Each row is a point. Two turns around zero, p and q, are shown by what they do to some points. Write where each new point lands after one turn and then the other. Backwards means that the second turn is done in reverse. Each puzzle has new turns, and all numbers are rounded.
In the rows, 128 means zero.

Turn p:
[129 171  79] -> [172 117 175]
[102  92 118] -> [ 87 135 146]
[146  95 115] -> [115 165 133]
[158 165 169] -> [166 114  80]
[104 118 159] -> [100 108 108]
Turn q:
[130 167 113] -> [ 92 141 145]
[113  33 158] -> [207  91  78]
[125 130 108] -> [114 136 115]
[111 126 118] -> [117 119 114]
[129 147 155] -> [129 117 159]
[160 164 116] -> [109 165 155]
Where do these land?
p, then q: [ 90 142 103] -> [167 100 131]
p, then q backwards: [153 132 163] -> [123  93 104]
q, then p: [122  86 133] -> [143 166 142]
p, then q: [166 115 115] -> [104 145 158]
p, then q: [160 145 173] -> [109 175 100]
q, then p: [ 76 148  81] -> [ 85 105 182]

Turn p:
[116  85 109 129] -> [139 140 123 174]
[148 166 170 113] -> [130 136 133  67]
[187 112 114 142] -> [158 116 183 136]
[ 87 151 102  83] -> [ 65 153 112 134]
[102 126 146 172] -> [148  97  89 129]
Turn q:
[114 159 143 100] -> [130 171 143 119]
[119 127 109 155] -> [151 103 129 123]
[148 101 209 156] -> [117 147  40 146]
[108 106 105 139] -> [130  97 132 104]
[109 126  94  54] -> [ 83 143 189  97]
[141 109 139 159] -> [133 107  96 140]
[158 167  97 133] -> [150 126 165 167]
Where do these land?
p, then q: [153 114 110 172] -> [109 105  85 147]
p, then q: [ 91 119 143 118] -> [147 114 163 128]
p, then q: [190  88  65 157] -> [137 126  31 154]
q, then p: [110 159 166 110] -> [ 91 114 143  93]
p, then q: [102 157 125 110] -> [133 130 151  92]
p, then q: [121 131 158 100] -> [132 150 163 133]

Turn p:
[152 164 120  96 195 118] -> [120 135 141 109 144 210]
[106 150 117 148  91 104] -> [157 138 127 105  94 101]
[158  75 151 163 162 123] -> [ 54 135 114 123 156 114]
[121 128 152 150  65 151] -> [150 152 117 163 112  74]
[157  97  87 103  89 171] -> [140  81  77 178 123 125]
[111 122 141 111 109 112] -> [152 126 133 118 146 108]
[ 91 160 129 125 184 118] -> [122 130 188 101 123 164]
Turn q:
[122 100 166 103  87 164] -> [147 166 168 144 141  83]
[127  80 159 101 166 162] -> [148 130 139 105 195  95]
[125 121  70  99 158 107] -> [122  80 136 141 155 177]
[131 163 171 121 155 102] -> [163 147 108  83 115 148]
[155 159  89 176  95 147] -> [ 60 126 128 137  81 125]
[131 105  93 126 129  84] -> [124 115 107 166 143 165]
[105 168 148 170 106 131] -> [132 132 111 119  67 103]
Where do these land?
q, then p backwards: [183 164 136 132  98 136] -> [139 160 143 179 163 120]
p, then q backwards: [121 130 136 153 127 115] -> [138 139 143 137 121 147]
p, then q: [ 66 120  71  85 150 125] -> [135 177 134 146 202  93]
p, then q backwards: [ 94  94  93  97 135  88] -> [ 97 141 117 118 191 156]
q, then p: [156 155 147 166 136 126] -> [177 102 132 125 113 135]
p, then q: [138 152 161 134  63 140] -> [ 90 143 101 121  87 173]
q, then p: [144 152 169 145 130 151] -> [180 130 124 111 138 144]
q, then p: [151 130 166 114 136 129] -> [149 141 132 130 133 168]
q, then p backwards: [ 98  54  74 125 176 142] -> [125  42 128  66 131 152]
